Each row of a before or after table is a point. The points were changed in one or more steps. Then noise was added and the rows were shuffled. The steps act on how far a point lies along the listed directions, d1 being the first. Name the steps. A step turns or swaps two directions, mirrors them in a line or flattens them onto one, adds a multiple of one to another, or multiplies one. Angles are multiples of 10 degrees, from the lower direction toward the higher: turns from -170 to 170, lines from 10 to 170 but not 90. Use the fewest steps. Two steps may share a direction if one is a turn and the other turns, adds or multiplies; they go together, in the order done. Otherwise the lowest direction goes first.

Directions:
(1): [-0.20  0.23 -0.43]
(2): [0.40 0.35 0.00]
(3): [ 0.29 -0.32 -0.31]
Before, 14 rows:
[[-0.07  0.26  0.10]
 [ 0.26  0.02 -0.17]
 [-0.12 -0.06  0.47]
 [ 0.23 -0.09  0.00]
 [ 0.25 -0.33  0.09]
 [-0.31 -0.15  0.33]
 [ 0.17 -0.14 -0.27]
 [-0.01 -0.04  0.58]
 [-0.23  0.17 -0.02]
 [ 0.20 -0.58  0.21]
 [ 0.28  0.08 -0.31]
 [-0.19 -0.28  0.11]
 [ 0.47 -0.30  0.21]
 [ 0.01  0.02  0.08]]
After, 14 rows:
[[-0.18  0.68  0.09]
 [ 0.04 -0.25 -0.31]
 [ 0.23 -0.58 -0.14]
 [ 0.17 -0.47 -0.19]
 [ 0.38 -0.44 -0.35]
 [ 0.01 -0.33 -0.68]
 [ 0.19  0.31 -0.15]
 [-0.06  0.20  0.37]
 [-0.10  0.07  0.01]
 [ 0.33 -0.06 -0.80]
 [-0.57  0.56 -0.05]
 [-0.44  0.57  0.00]
 [ 0.20 -0.24 -0.56]
 [-0.34  0.21  0.34]]
Steps: turn d1 and d2 by 170 degrees; multiply d3 by 2

Directions:
(1): [-0.24  0.62  0.03 -0.14 -0.18 -0.27]
(2): [ 0.06 -0.25 -0.27  0.18 -0.42 -0.47]
(3): [-0.05  0.11 -0.32  0.05 -0.42  0.51]
(4): [ 0.35  0.00 -0.29 -0.60  0.04 -0.06]
(5): [-0.61 -0.30 -0.06 -0.32  0.00  0.00]
(6): [-0.12  0.12 -0.55  0.23  0.42 -0.06]
Before:
[[-0.28 -0.55  0.00  0.48 -0.65  0.15]
 [ 0.03  0.26  0.12 -0.06  0.06  0.27]
 [-0.12 -0.18 -0.26  0.37 -0.42 -0.08]
 [ 0.10 -0.01  0.15 -0.38 -0.16 -0.01]
 [ 0.22  0.48 -0.27  0.64  0.07  0.16]
 [-0.39 -0.08 -0.19  0.23 -0.11  0.46]
 [-0.13 -0.03 -0.54 -0.05 -0.01 -0.19]
 [ 0.02  0.44 -0.03  0.04 -0.37  0.23]
 [ 0.73  0.18  0.27 -0.09  0.32 -0.17]
 [ 0.15  0.02  0.88  0.57  0.15  0.02]
 [-0.20 -0.01  0.33 -0.31 -0.25 -0.25]
 [-0.07 -0.42  0.27 -0.13 -0.44 -0.37]
 [-0.01 -0.41  0.50  0.39 -0.11 -0.05]]
After, 13 rows:
[[ 0.02  0.03 -0.69  0.36  0.06 -0.03]
 [ 0.14 -0.36 -0.15  0.64  0.06  0.01]
 [-0.47 -0.53 -0.43  0.42  0.33  0.25]
 [-0.04  0.23 -0.35  0.23 -0.28 -0.14]
 [-0.17  0.30 -0.05 -0.25  0.25  0.33]
 [ 0.05  0.05 -0.32 -0.16 -0.21 -0.26]
 [-0.07 -0.04  0.23 -0.11 -0.21 -0.22]
 [ 0.32 -0.37  0.35  0.83 -0.08 -0.33]
 [-0.49  0.04  0.12 -0.09 -0.03 -0.37]
 [-0.42 -0.39  0.15 -0.05 -0.08  0.33]
 [-0.27 -0.03  0.67  0.02  0.48 -0.14]
 [ 0.64  0.09  0.22 -0.12  0.12 -0.52]
 [-0.40 -0.12 -0.18  0.17  0.47  0.19]]
Steps: turn d1 and d4 by -20 degrees; turn d2 and d6 by 110 degrees; mirror d3 and d5 in the line at 50 degrees
